Each point is reached from the start by the listed moves, each made once or not at all, plus a little noise. Say if it took an odd or an even number of moves. Then give how often each move was made.

Moves:
(1): [ 25 -27  59   1  12  33]
(2): [ -5 -16 -19 -42 -17 -12]
(3): [-18 -13 -17 -13   7  35]
Start: [-18  25 -18  12  19  15]
Points:
[-16 -32   5 -42  21  69] => odd (1, 1, 1)
[  1 -18  25 -29  14  34] => even (1, 1, 0)
[-11 -16  23  -2  37  83] => even (1, 0, 1)

Moves:
(1): [-20  28  19 -30 -13   5  -4  13  26]
(2): [ -7 -21  48  18   1 -27   8  -6 -25]
(3): [ 11  17  43  17  -7  13  -5 -27  26]
(4): [ 26  40  -1 -34  -9   6 -22 -32   4]
(5): [  7 -12 -10  23  -5   5  13   6  19]
(6): [ 28  28 -13   0  59 -22  37   4 -32]
Start: [  0  -5  17 -15  -6  13   4 -19  10]
Points:
[ 47  28  36  24  43   8  49 -36  24] => odd (0, 0, 1, 0, 1, 1)
[ 47  42  50 -34  45 -29  26 -54 -41] => odd (0, 1, 0, 1, 0, 1)
[ 36   7  83  43  41 -17  58 -43  -1] => even (0, 1, 1, 0, 1, 1)

Moves:
(1): [ 11 -17  10  23  -8  -4  10 -28 -11 -21  -6]
(2): [  2  23   7  -1 -11  16  -4 -37  18   8  -7]
(3): [-22  -6   7  -4  -3 -14  16  14   3  17   5]
(4): [-2  3 14 24  3 19  0 -5 21  1 -1]
(5): [-12  19  13   2   8   2 -24   1 -15 -15 -27]
(6): [  0  18  -9  -6   8  13  13  10 -11  -1  -6]
(7): [-14   2  -3   8   6  18 -11  -7   7  15 -21]
(8): [ 10  14  -1   2 -50  30  18  13  46  74  -3]
(9): [ 42   6   1  20   2  18  18 -32 -33   6  52]
Start: [  5 -11 -21  -3   9 -22  16  -8  39  -1  16]
Points:
[ 29  22   1  19 -33  15  43 -15  41  80  41] => even (0, 0, 1, 0, 1, 0, 0, 1, 1)
[ 15  13   2  38   3  24  32 -69  62 -16  -1] => even (1, 1, 0, 1, 0, 1, 0, 0, 0)
[ 37  55  -1  23 -37  64  13 -69  58  92  12] => odd (0, 1, 0, 0, 1, 0, 1, 1, 1)
[ 56  19 -13  34   2  21  52 -92   4 -12  47] => even (1, 1, 0, 0, 0, 1, 0, 0, 1)
[ 31  14 -10  21 -62  17  39 -63  89  57  -2] => odd (1, 1, 0, 0, 0, 0, 0, 1, 0)

Moves:
(1): [-25  -9  -2  13  -5  -2   4 -10   1 -17  -9  -2  -2  12]
(2): [ 21   8  -3  -3   0   8   4 -12  13   4   8   2   2  -5]
(3): [ 16   7 -23  -5   0 -12  16  -8   1  23  -9   6   0  15]
(4): [ -4  -9   7  10  -4 -14   5   2  27  -6  10  11  22  15]
(5): [ -5  -4  -7   4 -13  26  -9  -1   5 -18  -3   6  -2  24]
(6): [ 11  -6   4   4 -18  -6   2 -12   1  -4   0  -8  -9  -7]
(7): [ 22  -4  11  -5 -10   1  13 -20  -3   7 -11   5  20   5]
(8): [  4  -5  -9 -16   1  14  10  18  15  -1 -11  -1   0  -1]
(9): [-23  -9   0 -14  18  13 -23   1  12  15  -7  15 -16  27]
(10): [ -6   8  20  12  10  -5  10   6  -1  -7  11  -8 -21 -10]
(11): [ -9  11  -6 -17 -20  -1   1   8   7  -2  -4   2  -1   4]
(12): [  5   1  17 -10 -11  -2  -5 -24 -20   7  -3  39  -9  -1]
Start: [ 11 -16  16  12   2   3  -4 -22   8  -3   5   5   0  11]
Points:
[  9 -19  25  -3 -47   8  40 -50  40 -19 -21  63   7  74] => odd (1, 0, 1, 1, 1, 0, 1, 1, 0, 1, 1, 1)
[ 43 -13  -6 -27 -56  33  28 -69  27   2 -39  61   6  64] => even (1, 1, 1, 0, 1, 0, 1, 1, 0, 0, 1, 1)
[ 41  -2  26   4 -64   9  30 -95  11 -10 -15  47 -22  48] => odd (1, 1, 1, 0, 1, 1, 1, 0, 0, 1, 1, 1)

Moves:
(1): [ -5   4   5 -10   8  13   4   2 -27   6  -3   7 -10 -13   3 -13 -10   7
  -5  14  -9 -20]
(2): [  9  -5   1 -32   2  14   0   8   8  -1  23  -8   1  -5   1   6   6   5
   7   2  30  16]
(3): [ -4   3   3  -2  -5  -5  -8  -2 -14  13   4  15   0   5   5   4  -1   3
  -2  -1 -17  -1]
(4): [  2 -22  14   1  -5  -9  -2 -12 -13  12 -12  -9 -11   1  -3   0  -2   5
   3   8 -17   5]
(5): [  3  17   5   5   0  15 -10   2   0   4 -11 -26   7  -1  11  -5   2   6
   8   0   5   1]
(6): [ 13 -22 -13  13  14  12  -7 -14   5 -11  15  31   7  19 -14 -11   7  -7
  -7  -2 -12  18]
(7): [ 13  -4  -4   0  -5   7  10 -11   6  -5  -3   6  11   5  -2  15  -6   9
   4   0 -10  -7]
(8): [  7 -10  -9 -19  17  16  -7  18  25   0  -7 -19   1  -2 -11  10  15   5
 -10  -2   0 -11]
(9): [  2   7  -9  -5   1  -5   6  -4   7   0   7  -2  -1  -1   3  -7 -10   6
 -17   5 -10   8]
(10): [  1 -14   4   0   9 -12  11   0  -1   9  -9  -3  28  -8 -13   1  -2   7
  -3  -1   6   2]
(11): [ -5  11   8  20 -12  10   3   3  -5  10 -12  -6 -19 -21  -1  -6  11  16
   1 -15 -25  -1]
(12): [-18  -3  -3  -9   5   2  -2 -19  -8   8  -5   1   0  -6   3  -1 -17  -8
  13   0  -8   4]
(13): [ -4  11  13  -7  -1  10  -4 -23  -6 -10  11   7   4  -2   5 -17   5 -11
  -7  -4 -15 -14]
(14): [ 12  11  -6 -12  -9  -6  21 -31 -13   5   9  10   5  21  -4  -7   7 -38
   6  -5  -2   2]
(15): [  5   1  -3  -3   9  -2   4 -13 -17 -13  11   4   1   0  15   1   0 -18
 -10 -10   4   1]
(16): [ -7  12  -1  -3  14   4   1 -19   0 -10  -2   8  -7   4   4 -10  21  14
   0   1  -7  -7]
(17): [-10  -9 -13   4  -6   5  -6   1  -2  -6   7  -8   5   7 -15   4   7   9
  -2   3   1   5]
(18): [  3  16  -3 -39  -7   0 -25  -6 -21 -31   4  21 -21   2   3 -24   2  -2
   5 -22 -23  -8]
(19): [  1   9  21  15  11  -9  13   0  -2   8   3 -15  -3  11  -4   8 -14  -7
   6 -19   2  -2]
(20): [ 12  -1 -11  19  -2 -23 -17   2   0  15   0   1   4 -17 -17  21  -9  -5
  11   6  -2   0]
Start: [ 12 -15   8  -7   1   1  -6  11  11  29   5   4  -9  -8 -18  -6  12  13
  -4  -9   4  -7]
Points:
[ 29 -40   7 -57  40  -8 -28 -84 -82  32  32  47   2  11 -66 -28   1 -50
  -8 -44 -87 -25] => even (1, 0, 1, 1, 0, 1, 0, 1, 0, 1, 0, 1, 1, 1, 1, 0, 1, 1, 1, 1)
[ 37 -30  -1 -61  20  29 -27 -70 -50  40  25  39 -44   3 -71  -9  25  18
  27 -40 -95 -15] => odd (1, 1, 1, 1, 0, 1, 1, 1, 0, 0, 1, 1, 0, 1, 0, 1, 1, 1, 1, 1)
[ 28  -2 -16 -53  19  25 -27 -42 -33 -12  28  92 -28  11 -18 -52  15  43
 -24 -14 -83 -23] => odd (1, 0, 1, 0, 0, 1, 1, 0, 1, 0, 0, 0, 0, 0, 0, 1, 0, 1, 0, 0)
[ 70   0  42 -40   7  15 -14 -86 -90  39  35  41  -5 -12 -35 -33   5 -18
  13 -59 -82 -13] => odd (1, 1, 1, 1, 1, 1, 1, 0, 0, 1, 1, 0, 1, 1, 1, 0, 0, 1, 1, 1)
